Each point is reached from the start by the listed moves, each made 0, 1 or 2 times, or once backwards (-1), plus a little noise. Say if it took an odd or an even number of moves. Then give how often each move was made.

Moves:
(1): 31,10,-3,-15
(2): -17,39,16,0
(3): 6,-13,24,-12
Start: -2,8,6,4
Points:
23,32,66,-32 => even (1, 1, 2)
20,121,7,-13 => odd (2, 2, -1)
39,81,77,-49 => even (2, 2, 2)

Moves:
(1): -7,5,7,-18,-16,-14,5,-32,-1,-3,-10,-8
(2): 2,5,-18,-2,-6,-6,9,11,-13,14,4,-25
(3): -6,6,15,-11,-17,11,10,0,3,-4,-10,-5
(4): -6,4,16,47,-8,-7,25,-18,-31,-5,-7,9
(5): -29,14,14,-6,29,9,-22,-11,-8,12,9,-2
(6): 0,-1,-37,0,19,34,28,3,6,-23,-11,-8
(7): 1,7,-1,-11,-2,-35,0,3,0,-9,-9,16
(8): 34,15,0,-17,9,4,-16,-15,4,-13,-1,-4
(9): 7,22,-5,5,18,1,-19,-13,8,21,-1,-1
Start: 9,-15,17,22,-7,-10,18,19,-1,-1,-8,14
Points:
-38,23,77,113,-19,-24,54,-71,-38,24,-48,42 => even (1, -1, 1, 2, 0, 0, 0, -1, 2)
-4,63,31,-11,9,-18,36,-100,-22,-26,-62,3 => odd (2, 0, 1, 1, 1, 1, 1, 1, 1)
82,14,-24,-84,-75,-73,84,-30,0,-98,-74,-11 => odd (2, 1, 1, 0, -1, 1, 2, 2, -1)
40,-10,35,44,-72,-93,120,-71,-41,-118,-82,64 => odd (2, -1, 0, 2, -1, 1, 2, 1, -1)
62,16,25,97,-15,24,84,-40,-22,-56,-59,40 => even (0, -1, 1, 2, -1, 1, 0, 1, 1)
-72,45,-32,101,103,121,50,14,-39,46,-7,-34 => even (-1, 1, 1, 1, 2, 2, -1, -1, 2)

Moves:
(1): 2,17,9,-5,-3,1,-2,-5,-1,1,-21,34,22,-10
(2): -5,-7,1,15,-5,-18,-11,-8,-1,12,8,-9,2,-5
(3): -9,2,8,-6,-1,-10,-3,-10,-13,-3,-20,13,-3,9
(4): 6,-6,6,-13,0,-3,-17,-11,-1,-6,-4,10,15,-1
(5): -7,-15,-12,16,2,4,-1,5,17,-17,-4,3,-8,-4
(6): -15,-8,-4,4,-2,-5,3,0,13,-8,15,-20,2,13
(7): -4,-10,-3,-1,0,26,7,3,-13,3,-4,-2,13,3
(8): 5,-13,-3,0,-12,-9,5,1,-2,-5,13,2,-7,19
(9): -14,-25,-24,-7,4,7,-2,27,0,5,4,-4,-2,-1
(10): -1,-7,7,2,9,-7,12,9,12,-10,2,-9,6,5
(11): -9,-3,-16,7,0,-2,7,-4,-5,-12,16,-12,-3,-13
(12): 5,-9,-14,-6,10,-5,6,-5,11,7,4,-20,6,3
(13): -1,9,-4,5,-4,0,-1,8,-5,-8,-12,-14,14,0
(14): -4,-3,15,-7,-6,-2,17,7,13,4,-5,-10,-3,-9
Start: -8,-6,-23,3,13,-3,-10,-15,-2,6,7,0,13,9
Points:
-4,-31,-22,-4,-35,-108,-4,-92,50,11,98,-81,52,1 => even (1, 2, -1, 2, -1, 2, -1, 2, -1, -1, 2, 2, 0, 2)
-23,-28,-121,1,-16,0,1,48,-15,-32,41,-15,22,-3 => odd (1, -1, -1, 0, 0, 0, -1, 2, 2, -1, 2, 0, 2, 0)
-49,-14,-15,-1,-4,-107,-50,-67,48,-19,-61,-15,102,10 => odd (2, 2, 2, 2, 1, 2, -1, 0, 0, 0, 0, 2, 2, 1)
